Each row of a before or after table is a point. The points were changed in one or more steps. Then noise was added and the rows were shuffled. The steps act on columns, c1 being the first. Write out the steps. A step turns or swaps two columns, mirrors them in a line or flattens them onto one, adds a multiple of one to another, or multiplies or shifts one. Angles are multiples of 10 degrees, from the lower column toward the higher: turns from -170 to 170, lines from 10 to 170 but not 90. Use the fewest steps. Two steps may share a column if one is a turn and the other turns, adds or multiplies; they go together, in the order done. Otherwise the lowest column goes first.

Before (8 x 3)
[[  6  38  23]
 [ 45  23   8]
 [ 51  17  22]
 [ 10  30 -47]
 [ 31 -14   6]
 [  6  11  21]
 [ -6  16 -26]
 [ 28  22   5]]
After (8 x 3)
[[ 46  34 -31]
 [ 20  23   3]
 [ 30  46 -35]
 [-25  31  -7]
 [ 18  42 -20]
 [ 22  77   7]
 [ 20 -27 -24]
 [-35  59 -34]]
Steps: turn c1 and c3 by -60 degrees; multiply c2 by 2

Before (12 x 8)
[[ 37  13  -3  10  47  -9  -2 -17]
 [ 27  29  15  -6  66 -14  -7  20]
 [-20   2  26 -22   6  22  25  -2]
 [-22 -24  35 -27  38  34  30  -9]
 [-53 -25  66  33  35  -9  36 -15]
 [ 21 -15  14 -25  20  38 -33  29]
 [ 44  -5   2 -45   0  31   8  56]
 [ -8  -9  61  28  33  24  37 -16]
 [ 15 -38 -11 -25  12  50  12  49]
 [ -3  38 -18  22  66  15 -11  21]
 [-16  14 -29   6  58 -25  -7  12]
 [-43 -26  46   9 -12  31  27  -2]]
After (12 x 8)
[[ -1  37 -17  20  64  14   9  32]
 [ 34 -23  35 -27  37  35 -15  14]
 [-28  31  13  -4  68 -12 -11  11]
 [-35 -15  13 -26  23  38  19  55]
 [ 24  -9  60  29  31  24 -25   5]
 [-38  -6   3 -46   0  28 -29  78]
 [-29  14   0   8  44  -9 -16 -21]
 [ 49 -27  46   7  -9  31  -4  18]
 [ 25   2  25 -22   9  23 -13  14]
 [ -9 -38  -9 -24  10  50 -15  83]
 [ 63 -23  66  34  35 -11  -3 -23]
 [ 12  13 -30   4  60 -26  14  -7]]
Steps: turn c1 and c7 by -150 degrees; add 0.7 times c6 to c8

Before (13 x 12)
[[ 17 -26  -1  22  56 -20 -23  22  38  19  19 -23]
 [-29  -4 -31   8 -36  19  43 -52  15 -16 -20 -11]
 [ 16 -10  55 -29  -3   6  22 -22  18   1 -15  41]
 [ 44   7 -40  23  21 -29 -16 -20  -8  88  14  13]
 [ 50  -3  32  50   4  -1 -23  47  40  44   1 -10]
 [ 17 -24  -6  69  23 -46  61  35  49  11  28 -22]
 [ 53 -29 -12  32  -9 -59 -14 -14   6  32  13 -33]
 [-14   9  35  -3   3   4  32 -36 -29   0 -67   1]
 [ 11 -33 -23 -17 -16   4  28   2 -18   5 -47  17]
 [-30  -5   8   2 -25  12  14 -28 -53 -21  -9  34]
 [ 48 -52  18  62  40  18  43  12  33   9  36 -39]
 [ 33  -3  25  22  21  14  -9 -28   5 -28 -48  58]
 [ 82  20   2  27  41 -19   3  41  28  13  33 -29]]
After (13 x 12)
[[ 49   7 -42  21  18  33  -6   6  -8  89  22  10]
 [ 33   1  27 -10  21   7  -5 -31   4 -30  -5  60]
 [-31  -3   9  -5 -25   7  10 -28 -51 -24  -2  33]
 [ 55 -30 -10  24  -9  54  -1  34   4  33  22 -36]
 [ 13 -13  56 -21  -6  11  28 -19  20   0 -20  42]
 [ 26 -26  -3  20  58   0 -21  28  32  21  20 -19]
 [  3 -27  -6  55  21  14  63  56  48  11  48 -22]
 [-18   8  36 -37   0  21  30 -28 -27  -3 -32   5]
 [ 51  -1  33  30   5 -31 -15  38  40  45  23 -10]
 [ 82  22   1  34  41 -11  19  45  30   8  25 -26]
 [-37  -6 -32  -9 -35  22  40 -53  15 -15  -6 -12]
 [ 41 -55  19  53  43 -27  50  -2  30   7  42 -39]
 [  7 -34 -25 -33 -17  -2  30   0 -17   5 -28  20]]
Steps: turn c1 and c7 by 10 degrees; flatten c4 and c11 onto the line at 40 degrees; mirror c6 and c8 in the line at 110 degrees
